Rows are points. The last column is the point's height on a tilted bowl or saddle (a function of degree 2), plus a little noise. Along how many of its main directions does it bend up, bend down or stay straight?

Points, 10 rows:
[[-53 -11 -12]
 [-21 -13 -27]
 [ 65  -1  55]
 [-15 -17 -25]
 [  7  56  -3]
 [ -5 -34  -5]
 [ 12  34 -19]
 [  7  21 -27]
 [ -2   1 -31]
 [ 63   1  50]]
Directions: 2 up, 0 down, 0 straight

Points, 18 rows:
[[-35  70  -1 -79]
 [ 51 -42 -11 -30]
 [ 39 -34  35  -9]
 [-69  -5  18 -25]
 [-29  25  28 -23]
 [-27  13   0 -10]
 [-28  30 -14 -24]
 [  6 -59  33 -58]
 [-14  21 -29 -20]
 [-25  -4   1  -1]
 [ -5 -55  20 -41]
 [ -1 -30 -29   0]
 [-28  19  10 -17]
 [-16 -44  -3  -6]
 [  5  38  14   5]
 [-18 -18 -50  17]
 [ 29  10 -51 -34]
 [ -5  29  14  -5]]
Directions: 1 up, 2 down, 0 straight

Points (25 x 5):
[[ -6 -44  35 -26 -44]
 [-43 -11 -11  -2 -50]
 [ 28 -12 -23  -1 -11]
 [-67  30  29   6 -38]
 [ 10  -2 -44  -3 -31]
 [  7 -12  -5 -53 -60]
 [ 12  33  -4  54  28]
 [ 25 -18  -8  34  18]
 [ 23  18  54  16   9]
 [-37  12  32  -5 -23]
 [ -5  20 -32 -28 -41]
 [ 22  15  -3 -10  -1]
 [ 31   6  44  14  16]
 [ 13  27  -9 -62 -53]
 [ 32 -12  11 -23 -10]
 [-52  31 -59  42 -10]
 [-51  76 -39  23   5]
 [-38  42  -6 -16 -16]
 [ 18  14  12 -46 -22]
 [ 54  41 -29 -14 -26]
 [ -7  10   2 -48 -41]
 [-21  17 -53  26 -11]
 [-39   8  63 -17 -37]
 [ 11  -3  17  29  14]
 [ 16 -32   5 -22 -29]]
Directions: 0 up, 2 down, 2 straight

Points (44 x 7):
[[ 25  21  -2  91  12 -43  49]
 [-23 -25 -17  20  23  12  10]
 [-36 -22  53  53  19  58  79]
 [ -3   1  -4 -12 -84  10  -3]
 [-23 -17  51  44 -24  -1  40]
 [-39   2  68  -9  28  17  40]
 [-33  37  28  29 -22   1  35]
 [  6  14 -17  26  -1 -24   8]
 [-55  13  -6  51  -8 -14  28]
 [  2   6   3   8 -28   6   6]
 [ 24  -2  26  39  -8   9  17]
 [-54 -29  19 -51 -41  22  61]
 [-26 -18 -32  43  46  -1  -5]
 [-25  32   5  28   3 -11  17]
 [-13 -29   7 -15  32   4  13]
 [-20 -16  50  36 -19 -45  30]
 [ 18  28  -2  -3   4 -18   8]
 [ 72  52 -19  26  13  47  45]
 [-25  -1  26  -8  27 -25   1]
 [  5  10 -29  57   7  66  40]
 [ 56   8  -3 -12  26  19  12]
 [ 33 -29  35  63 -30 -58  45]
 [-40 -16 -29  12 -22 -27  18]
 [ 25 -40  34  18 -14 -16  13]
 [ 10  40   3 -16 -62  28   1]
 [ 28  -6 -62  19  15  -8   1]
 [-20 -55  44  50  13  48  65]
 [ -6   8  21 -27 -11 -38   9]
 [-15   7 -25  28  45  20  11]
 [-33 -37  54  14 -32  14  44]
 [-52  -8   9   7  27 -11   6]
 [-13  31  -8  24 -14  -6  21]
 [ 21   7  19 -32  13 -10   8]
 [ -8   4 -18  33  -6 -39   7]
 [ 27  46  -3  17 -25  44  18]
 [-10  28   0 -13  13 -53  -4]
 [-37 -66  33 -39 -21  13  58]
 [-14   7  29 -23  82   2  10]
 [ 25  -7  37   6 -15  15   3]
 [-17 -46 -45 -39  11   1  18]
 [  1 -45  62 -19  -5  16  30]
 [-32 -22  26   8  32  54  49]
 [-35  48  21  18  15 -34   2]
 [ -6 -34  -9  -6  35 -26  -1]]
Directions: 4 up, 1 down, 1 straight
